Rows are points. Each copy is the shape, with its points in the same order, turned, moved and blurred by noise. Some copies are also mirrored. Which?
(in the rows, 128 means zero)

Shape (9 x 3):
[[ 83 159 137]
 [ 67 103 116]
 [161  89 145]
 [173 104  87]
 [142 191 153]
 [121 113 119]
 [174 111 134]
 [133  92 153]
 [176 120  75]]
Copy 1 (9 x 3):
[[181 125 125]
 [151 101  92]
 [ 80 124 167]
 [ 75 176 140]
 [173 160 195]
 [120 128 118]
 [ 86 143 172]
 [101 108 156]
 [ 83 188 133]]
Copy 1 is: mirrored
Copy 2 (9 x 3):
[[126  67 148]
 [ 78  85 110]
 [107 174 136]
 [146 165  85]
 [184  98 167]
 [108 122 120]
 [135 165 136]
 [ 97 147 145]
 [157 161  80]]
Copy 2 is: mirrored
Copy 3 (9 x 3):
[[ 80 119 135]
 [108  62 164]
 [182  98  96]
 [161  58  64]
 [ 92 149  81]
 [134  82 120]
 [175  99  78]
 [170 100 125]
 [144  59  41]]
Copy 3 is: only turned
Copy 4 (9 x 3):
[[163 174 134]
 [170 128 105]
 [103 109 181]
 [ 57 126 139]
 [129 222 174]
 [121 132 140]
 [ 95 141 182]
 [126 113 165]
 [ 60 149 132]]
Copy 4 is: mirrored

Shape (6 x 3):
[[129  86 110]
 [145 100 117]
 [ 62 167  88]
 [161 117  98]
 [123 143 175]
 [213 118 150]]
Copy 1 (6 x 3):
[[141 149  78]
 [152 151  96]
 [104  48  99]
 [172 141 103]
 [101 142 161]
 [186 180 156]]
Copy 1 is: mirrored
Copy 2 (6 x 3):
[[132 115  85]
 [131 133  94]
 [131  58 177]
 [152 146 111]
 [ 67 136 136]
 [117 209  99]]
Copy 2 is: mirrored
Copy 3 (6 x 3):
[[114 106 165]
 [119 123 156]
 [ 70  71  81]
 [109 149 156]
 [172  96 109]
 [168 183 151]]
Copy 3 is: mirrored
Copy 4 (6 x 3):
[[124 119 182]
 [105 109 156]
 [147 216 149]
 [ 96 117 149]
 [178 103 121]
 [ 95  46 113]]
Copy 4 is: only turned

Shape (8 x 4):
[[ 74 131  84 154]
 [ 35 146 137 131]
 [161 128  78  69]
 [101 129 159 114]
 [142  82 142 191]
 [ 86  94 111 113]
 [ 78 159 121 142]
 [167 147 161 150]]
Copy 1 (8 x 4):
[[160  94 169 157]
 [126 131 153 209]
 [124  66  72  95]
 [ 93 141 124 151]
 [ 97 139 199  81]
 [ 96  77 152 148]
 [149 133 141 166]
 [116 165 127  81]]
Copy 1 is: only turned
Copy 2 (8 x 4):
[[137 116 102 175]
 [ 70 144  55 177]
 [149 196 166 116]
 [100 152  79 109]
 [163  90  73  76]
 [143 169  76 146]
 [ 96 131 100 149]
 [106 108 126  69]]
Copy 2 is: only turned

Shape (8 x 4):
[[201 149  98 145]
 [152 100 111 171]
 [ 83 157 130 101]
 [152 115 125 183]
 [ 64 145 111 129]
 [118 197 167  96]
 [126  84  67 130]
 [154 100 148  69]]
Copy 1 (8 x 4):
[[102 158  67  89]
 [141 101  88 104]
 [129 137 166 175]
 [159 110  86 107]
 [145 108 142 192]
 [146 199 163 158]
 [ 90  66 112 124]
 [107 135 181  78]]
Copy 1 is: only turned
Copy 2 (8 x 4):
[[192 102 187 120]
 [155 133 145  71]
 [104 127 103 173]
 [144 143 167  78]
 [111 154  82 157]
 [ 94 115 161 203]
 [178 116  81  98]
 [105  48 126 121]]
Copy 2 is: mirrored

Shape (9 x 6):
[[141 161 191  98 164 140]
 [135  72  98 120 183 110]
 [128 163 120 136 134 137]
 [176 170 104 133  36  93]
 [148 134 155 126 181 123]
 [135 145 147 119 124 143]
 [140 152 199 152 165 136]
 [169  19 117 135 155 151]
 [168 154  97 122 178 135]]
Copy 1 (9 x 6):
[[ 61 101 124  55 131 171]
 [109  74  65 143 105 107]
 [134 115 129  99 147 147]
 [155 182 193  90 130  86]
 [ 83  74 113 101 137 144]
 [114 126 131  81 119 151]
 [ 59  95 151 102 135 185]
 [117  69  94 163  37 123]
 [129  70 112  86 146 118]]
Copy 1 is: only turned
Copy 2 (9 x 6):
[[194 152 160 161 138 173]
 [123  77 142  75 139 153]
 [145 169 124 124 155 130]
 [ 45 215 118 160 171 156]
 [173 125 138 120 155 175]
 [145 167 138 137 128 148]
 [198 151 108 148 137 187]
 [106  96 136  47  81 198]
 [152 153 157  84 182 147]]
Copy 2 is: mirrored
Copy 3 (9 x 6):
[[124 177  93  75 148 172]
 [ 50 150 118 136 151  94]
 [139 126  85 134 126 141]
 [168  36 123 146 157 177]
 [ 97 166  87 117 160 145]
 [139 135 108 117 129 143]
 [139 196  96 122 151 179]
 [ 82 160 168 134 194  57]
 [102 130  52 119 166 113]]
Copy 3 is: mirrored

Shape (12 x 8):
[[148 111 133 105 146 147 129 132]
 [ 79 101 176  72  99 160  61 195]
 [158 125  92 129 130 107 123 125]
 [124  43 150 100 114 158  80 144]
 [107 122  71 131 213 125 121 109]
 [120 102 115 132 146  94 162 115]
 [ 81 154  98 158 188 130 129 137]
 [119 126 117 142 179  94 156 168]
 [ 76 145 156 162 168  81  79 159]
 [134 149 145 167 193  96 127 172]
 [ 90 153 109 161 202 145 136  81]
 [139  69 102 134 104 167 125 143]]
Copy 1 (12 x 8):
[[100 140 160 115 113 132 137 146]
 [ 63 158 156 186  37  42 152 143]
 [ 92 164 139 107 154 142 111 121]
 [106 132 177 116  57  61 137 106]
 [ 87  98 150 136 164 174 172  77]
 [148 150 155 144 167 149 124 113]
 [ 99 137 114 173 154 162 189  94]
 [121 171 169 162 171 149 173 132]
 [100 138 107 197 168  82 182 121]
 [103 154 145 147 192 121 207 138]
 [126  88  99 149 153 186 185  97]
 [120 181 152  94  67 119 125  97]]
Copy 1 is: only turned
Copy 2 (12 x 8):
[[129 149 136 152  96  93 136 126]
 [ 51 133 137 196   7  98 109 155]
 [125 140  99 117 133  95 139 145]
 [ 77 173 159 153  61  44 118 141]
 [124 166 122  52  96 132 166 103]
 [109 169 135 130 154 135 144 127]
 [119 165 111  80  85 171 130 119]
 [119 185  99 130 113 160 164 145]
 [ 98 156 134 105  69 177 110 209]
 [157 182 109 121  90 167 135 183]
 [148 154 148  58  98 162 116 104]
 [ 98 183 109 146 109  61 108 110]]
Copy 2 is: mirrored
Copy 3 (12 x 8):
[[122 101 108 120 121 143 139 104]
 [ 81 205 130 113 133 202 149 147]
 [154  95 147 129 107 109 162  99]
 [125 126 134 139 109 221 123 141]
 [159  97 164  93 129 119 102  30]
 [182 110 116 108 110 109 114 104]
 [161 141 146 106 165 106 117  44]
 [186 130 110  81 139 117 153  75]
 [170 166 170  72 192 130 141 114]
 [177 120 125  74 185 121 174  82]
 [152 101 144 116 179  95  80  45]
 [153 118 119 179 104 174 140  99]]
Copy 3 is: only turned
Copy 4 (12 x 8):
[[ 90 130 123 128 114 163 119 128]
 [ 83 176 191 173  42 104 100 109]
 [122 105  97 134 150 143  95 133]
 [100 141 151 151  53 170  73  79]
 [ 95 172  82 122 197 154 117  82]
 [129 107  85 135 137 143 145  90]
 [111 172 112 103 185 111 141  96]
 [ 96 107 125 128 170 119 150  89]
 [147 166 182 163 169 109 143  84]
 [106 117 167 128 193 132 154 105]
 [131 190  90  92 184 162 156 105]
 [103 114 117  95  84 148  71  95]]
Copy 4 is: mirrored

Shape (12 x 8):
[[110 103 166 132 119 140 130 123]
 [ 76 149 173 156 129 119 150 150]
 [115  84 177  80 101 127 116  86]
 [128 108 126  57 181 150  89 121]
 [142 157 157 136 125 120 217 154]
 [172 157 146 130 233 189 145 129]
 [164 117 126  93 165 132 128 176]
 [133 158 102 176 192 193 192 123]
 [183 172 126  96 165 185 118 170]
 [162 169 124  63 156 117 109 143]
 [135  87 160 151 112 100 123  76]
 [ 80 138 151 178 104 132 179 125]]
Copy 1 (12 x 8):
[[115 156  99 140  93  93 130 131]
 [ 91 156 125 159  83 139 160 136]
 [ 90 178  77 148 117  53 102 110]
 [140 185 101 138 162 120  56 168]
 [104 102  82 209 119 132 191 157]
 [151  95 131 182 115 146  72 222]
 [177 160  89 183 149 123 121 172]
 [128  58 115 128 107 160 135 213]
 [168 124 156 188 170 113 112 176]
 [143 158 111 193 185 137  99 137]
 [118 132  70 147  74  85 101  83]
 [ 84 121 110 130  72 128 180 129]]
Copy 1 is: only turned
Copy 2 (12 x 8):
[[154 116 144 157 111 134 141 138]
 [132 142 182 150 122  83 162 141]
 [183  89 131 129  83 169 158 147]
 [176 132 139 108 156 194 111 182]
 [ 99 124 173 158 164 129 215 110]
 [116 185 153 187 195 193 149 206]
 [130 140 179 128 176 185 123 124]
 [ 83 165 113 195 211 118 162 177]
 [ 78 133 179 140 189 195 114 186]
 [116 141 178  74 159 191 141 161]
 [151 132  95 140  66 147 163 119]
 [122 123 140 170 122  71 175 126]]
Copy 2 is: mirrored
Copy 3 (12 x 8):
[[127 148 129 103 151 137 147 140]
 [124 179 129 164 174 133 179 141]
 [173 127 165  62 169 136 133 125]
 [155 119 100 112 129 142  61 101]
 [134 117 129 183 120 156 216 138]
 [102 108  14 132  98 171 135 112]
 [150 104 106 153 101 139  93 154]
 [ 66 139  81 152  76 184 180  97]
 [141 112  68 160 105 215  95 149]
 [164  86 103 170 145 172  81 119]
 [103 112 166  83 170 118 153 139]
 [106 173 158 145 150 150 201 129]]
Copy 3 is: only turned

Shape (15 x 9):
[[152 107 155 108 137 175 115 102 146]
 [142 123 160 136  96 136 149 109 173]
 [158 113 134 149  75 111 136 148 104]
 [157 135 158  92 139 160 201  97 165]
 [156  23  44 168 136 108 134 149 118]
 [175 127 130 159  91 143 121 161 138]
 [153  43  89  92 141 112 134 188 103]
 [187 103  76 165 109  85  86 144 100]
 [124 136 157 208 109  99  96 158  81]
 [194  70  64 109 154 106 132 174  86]
 [118 184 115  80 161 162 152 126 163]
 [119 190 182 121 114 109 177 130 144]
 [140 158 149 103 138 194 192 152 181]
 [125 139 146  96 107 114 137 154 179]
 [118 140  89 160  60 128  93 135  58]]
Copy 1 (15 x 9):
[[144  95 119 118 174 111 120 175  87]
 [111 101 144 173 147 114 124 147  97]
 [111 138 114 141 118 143 104 102 120]
 [173  78 126 196 189 109 133 139  81]
 [111 234  45 147 137 113  65 152  87]
 [ 93 138 117 121 134 123 139 109  96]
 [149 205  82 128 183 173  71 131  79]
 [105 175  74 103  78 146 102 124  65]
 [116 159 133 103  67 154 148 142 158]
 [158 196  46 118 149 162  87 115  58]
 [208 118 175 151 164 101 147 141  47]
 [167  98 184 187 120 149 161 122 113]
 [164 112 158 173 208  90 166 120  79]
 [130 128 180 162 161 148 120 137  64]
 [134 153 136  78  65 113  72  91 120]]
Copy 1 is: only turned
Copy 2 (15 x 9):
[[125 151 144 117 140 108 215 124 107]
 [ 98 149 117  90 146  91 149  97 121]
 [137 100 130 114 141  92 106 129  92]
 [ 66 199 121 112 155 120 169 119 105]
 [167  61  94 147 234 154 144 155 128]
 [153 111 116  99 144  96 143 109  62]
 [186 114 113 174 184 109 141 187 133]
 [182  60 117  84 162 139 123 175  89]
 [171  49 168  97 113 129 108  83 115]
 [186 108 120 158 192 147 134 199  94]
 [120 206  91 126  90 149 173 106  98]
 [100 182 139  95  94 106 102  85 113]
 [ 99 210 102 152 139 108 168  71  72]
 [154 175  99  99 123  87 143  97 135]
 [142  28  92 132  84 119 124 120  98]]
Copy 2 is: only turned
Copy 3 (15 x 9):
[[115 166 107  81 141 171 109  99 130]
 [ 92  97 125  99 141 168 126 121 109]
 [126 122 157 125 124 125 139 152 116]
 [ 76 136 141 113 199 179  91  81 108]
 [ 87 249 140 141  84 146 167 197 101]
 [100 133 147 105 137 123 171 134 137]
 [138 240 155 122 162 126 134 185 108]
 [116 177 163 149  72 132 163 175 182]
 [116 100 103 145 105  72 137 185 157]
 [106 242 175 132 136 124 139 174 153]
 [106 159 114 155 204 165 144  64 149]
 [107  71 143 163 198 158 105 111 124]
 [ 71 131 129 110 229 151 148  70 112]
 [146 119 137 132 187 182 153 139 114]
 [154 137 132 157  79  66 157 122 111]]
Copy 3 is: only turned
Copy 4 (15 x 9):
[[133 179 130 188 160 121 146 149  92]
 [109 157 100 136 161 123 109 153 115]
 [116  96 156 116 122 149 129 147 100]
 [101 154  92 182 136  74  87 170  83]
 [102 176 212  72 103  96 137  68  88]
 [131 123 168 117 156 127 130 156 125]
 [ 87 148 217 160  95 114 136  66 105]
 [158  95 193  89 143 122 150  87 104]
 [183 106 156  92 114 194 103 134 126]
 [129 116 222 141 106  91 135  69  82]
 [150 144  87 194 110  58 122 156 136]
 [136  94  76 171 115 122  77 173 125]
 [100 163 122 192 120  56  93 205 134]
 [ 97 121 119 166 146 117 114 131 152]
 [164  96 147  90  98 159 187 143 121]]
Copy 4 is: only turned
